Rows are points. The window is the flat piece filled in between its corners: a triangle in 3 columns, a solid with four corners in 4, and so on. A path goes straight from each point to the next, and from the last back to the first. After which points does the path pass through the window?

Window (4 x 4):
59 -11 1 26
17 23 16 1
-4 2 46 -10
-29 -68 -18 8
Path:
(1): 0 2 30 19
(2): -45 -20 36 32
(3): -19 -35 6 -32
(4): -14 -13 22 -29
(5): -24 -44 4 53
(6): -20 -30 -9 42
(7): 35 -60 -7 -27
(8): -9 -43 -17 -12
(9): -31 -55 7 46
(10): 12 18 24 14
(11): 51 0 -22 -27
(12): 8 2 51 -58
Through the window after points: 6, 8, 10, 12

Window (8 x 8):
-22 23 66 -10 -18 -32 -59 65
56 61 36 11 8 9 -4 20
26 -40 45 -39 -59 12 -22 19
-2 -12 18 -27 30 -55 8 52
-3 -68 18 29 17 -13 10 -3
-27 -27 74 10 54 12 14 -22
-8 17 -7 -22 2 -7 2 24
39 23 -8 20 13 -28 79 -58
Path:
(1): 29 30 31 6 1 9 53 28
(2): -11 9 22 -23 -4 -32 48 67
(3): 26 -18 27 -9 50 -41 -55 -1
(4): 28 -19 18 -4 21 -34 -32 -10
(5): 0 -18 51 3 3 -12 30 14
(6): -15 -20 32 5 -14 -15 26 22
(7): 21 -20 2 -32 41 -28 -31 -1
(8): 34 -39 -11 -9 37 -11 -29 -15
(9): -1 3 32 11 2 -16 83 6
(10): 6 17 14 30 3 -3 61 17
(11): -6 -31 19 -8 43 -41 -41 -8
(12): 6 -5 51 -12 10 -26 -33 5
(13): -28 7 33 18 -42 -7 -3 90
(14): -23 -34 42 24 -16 -15 32 34
(15): 26 -24 15 -1 37 -12 -41 -13
(16): 31 15 11 5 15 -32 7 -30
Through the window after points: 2, 12, 14, 16

Window:
-67 -5 -41 -9 -30 19 11 -5 -17
-26 -48 25 19 27 76 -5 -52 47
16 -2 21 -80 35 31 -26 -32 69
-33 20 -33 20 2 6 -34 4 7
-20 39 -25 8 33 -27 64 54 -3
-20 11 36 5 8 -23 17 39 -5
9 20 -12 7 -10 25 42 60 -10
-10 -8 31 -45 65 64 -13 2 18
-24 93 26 24 2 -18 37 17 -15
Path:
(1): -5 -9 -6 -14 4 -16 5 -15 -18
(2): 0 -7 20 7 -3 -17 16 10 -17
(3): -51 44 31 -5 33 -2 19 65 27
(4): -50 19 17 -15 35 19 24 68 44
(5): 0 2 -6 -3 -9 0 28 -28 -36
(6): 31 -20 6 -46 55 17 32 -29 0
(7): -56 16 23 -26 20 65 -41 22 39
(8): -36 23 3 3 7 42 17 34 18
(9): 9 10 -7 6 11 7 20 -28 -3
(10): 24 27 19 2 23 -13 28 -11 -51
(11): -44 64 1 16 -12 12 31 47 21
(12): -45 16 20 5 3 19 17 39 16
Through the window after points: 2, 6, 10, 12

Window, 11 rows:
-6 -41 -34 22 -18 -58 14 7 8 -9 -31
-1 -40 -22 32 -66 -9 70 8 33 -8 -69
9 59 21 10 80 -17 30 44 53 56 7
28 -50 -3 -43 -1 2 15 16 17 0 48
-32 -20 -36 -39 17 11 64 10 3 9 11
-23 -29 30 6 29 -5 -15 54 1 40 4
28 -10 20 -33 37 0 -26 2 -42 68 19
8 -30 -91 47 -28 57 35 12 -35 -29 -28
6 45 26 6 -25 -24 -33 35 -78 49 52
9 19 35 -11 11 -16 -21 36 -33 -9 -22
-57 17 26 -2 -22 -31 -46 -9 58 22 -12
Path:
(1): -12 -25 15 23 28 -36 24 -25 -6 -4 20
(2): 7 -25 21 31 5 1 52 -9 0 13 -19
(3): 2 -14 -26 -19 -37 -13 3 31 4 17 -31
(4): -13 14 -7 -23 -12 -16 -21 16 26 21 -29
(5): -45 -22 63 52 -7 -24 6 -4 7 -3 23
(6): -2 -1 50 4 51 -18 23 8 16 20 18
(7): -11 19 -40 -33 -33 -15 -20 45 4 46 -2
(8): 3 -3 -32 8 -25 -13 1 40 -10 17 -19
Through the window after points: 2, 4, 8

Window, 12 rows:
-17 17 -10 46 51 -50 -28 -38 -5 -10 -2 -38
56 11 36 52 53 18 41 30 -20 13 9 -26
31 22 -35 -24 -1 23 -21 -23 24 -37 63 -20
14 -13 56 6 13 -28 38 60 10 52 30 37
0 -21 30 -17 -6 24 12 -29 41 19 -61 36
-37 -23 73 -39 14 14 -10 44 -13 4 -31 45
-35 4 6 -28 50 -42 9 36 -14 85 34 4
47 -57 -8 3 13 -1 51 -16 -10 40 52 -15
-9 20 -51 -27 -41 23 8 13 -15 -47 -6 3
26 0 35 7 -13 23 -5 55 -7 -35 -51 -51
-1 -3 -9 53 -15 -16 -34 -21 -39 74 -31 -12
-21 -15 -34 -10 17 2 -22 32 23 19 17 39
Path:
(1): -22 22 15 43 9 18 17 12 -4 -27 28 -30
(2): -61 20 15 14 24 61 53 -19 -1 -4 -18 34
(3): 30 -19 7 -20 -8 -19 -25 38 -4 26 1 -2
(4): 40 -17 18 -3 11 0 7 12 -29 -11 -29 -17
(5): -45 29 15 28 1 2 -19 49 39 1 2 -36
(6): -3 -14 12 14 -34 32 31 24 12 16 14 7
(7): 24 11 23 -12 57 -58 -30 12 -21 22 -40 2
(8): 51 -19 -2 10 66 -55 -14 -19 -11 49 -25 -5
Through the window after points: 4, 6, 8

Window (14 x 14):
-9 40 48 -26 9 18 -13 -39 -26 -8 3 36 -58 -19
-15 17 -54 -55 -29 5 -28 73 -31 -44 14 -17 -62 41
42 23 29 -34 -47 69 29 -51 -2 -15 13 -21 -72 2
45 -20 64 1 -10 36 13 3 15 33 33 -30 -13 -26
4 -6 -37 -3 -18 26 -27 12 -52 -40 29 0 -54 74
-27 14 7 52 -2 -28 3 63 37 -14 -46 12 -12 23
9 -24 42 -28 -36 29 -20 -65 6 12 8 -45 -64 -15
-41 5 26 59 8 44 9 46 21 17 -38 -42 43 -29
-72 -29 25 45 -10 19 33 53 47 -3 -7 17 29 -20
-20 10 -5 49 -43 18 -25 41 26 7 -14 26 17 -28
-6 50 12 -38 -30 -16 17 -60 -17 23 26 -3 -35 18
11 9 -47 -17 0 0 -18 11 5 -71 28 -24 -22 18
-22 6 -76 10 15 -6 6 36 -7 -4 -7 18 -51 9
-13 -25 -32 5 -13 -14 12 52 -15 -27 -49 15 25 4
Path:
(1): -25 -1 1 63 -14 5 -5 19 -33 -34 17 -35 -37 -30
(2): -3 2 27 30 -46 6 22 38 -3 -11 -6 -13 -36 -23
(3): -6 4 -33 -25 23 47 -51 -18 17 -12 -1 20 2 27
(4): -7 -5 -10 -30 12 56 -13 -39 38 24 -5 13 -39 22
(5): 18 30 10 16 -54 -9 7 38 -54 -46 7 -35 -34 -11
(6): 19 23 -23 8 -41 -43 -4 35 -42 -85 3 17 -75 1
(7): -30 0 -26 -17 -8 39 -16 37 8 16 1 -13 -11 21
(8): -1 4 18 -39 21 49 -24 -24 55 3 1 5 -61 15
(9): -9 -5 6 25 -51 14 31 21 -29 -19 3 -15 -4 -6
(10): -30 18 6 26 -36 -5 10 20 -8 -21 17 8 -19 -32
(11): 10 -22 12 -34 21 63 -14 8 18 38 -39 -27 -23 68
(12): -5 2 -1 -41 -12 14 -12 15 27 13 -20 35 4 30
Through the window after points: 6, 8

Window (14 x 14):
63 28 2 19 -13 3 4 10 5 10 18 -44 -9 -10
-20 30 -31 11 -22 -20 -29 7 -69 34 8 13 11 15
16 21 -20 -54 -34 -7 34 33 12 21 44 -76 0 44
5 -40 14 35 -17 13 32 24 22 36 -41 37 71 15
-36 14 49 -6 28 -49 -7 28 25 46 -26 -18 -17 -22
-46 -14 -10 62 -42 14 30 -10 28 -10 -29 -33 -23 95
-21 25 -47 9 -9 -8 -54 -13 -13 -2 -56 20 26 -24
-31 12 -42 27 42 17 -9 -61 -5 5 -49 -18 -10 5
-63 15 25 24 1 21 11 -24 2 -2 -7 -39 -27 -21
38 -40 3 -2 -65 -18 2 -7 -48 3 -3 5 67 58
-14 5 -2 12 -44 15 1 -63 -51 1 -8 80 -7 10
-24 -9 45 -8 -47 52 36 -29 -33 21 -37 -37 -52 39
-37 8 56 -43 -41 10 -60 -3 -25 64 5 -25 8 53
-13 43 7 56 12 -1 24 -16 2 -16 -63 0 36 42
Path:
(1): -59 24 4 34 -33 9 12 -25 -10 41 -15 -24 -6 7
(2): 2 0 15 8 10 8 0 1 1 -28 -18 -18 -5 26
(3): -19 -5 18 27 -16 29 3 27 -42 14 1 19 -2 33
(4): -4 24 7 -2 -15 -30 13 -56 21 26 -31 -36 12 16
(5): -29 -6 2 28 -57 -9 33 -26 3 29 -34 -19 -4 10
(6): -29 10 11 19 27 24 -12 4 2 -6 -10 -15 -2 36
(7): 0 -7 12 -4 21 52 26 7 -14 -10 -11 22 -42 25
(8): -36 11 13 21 -61 -15 5 -46 -11 39 -35 -66 17 43
Through the window after points: 1, 5
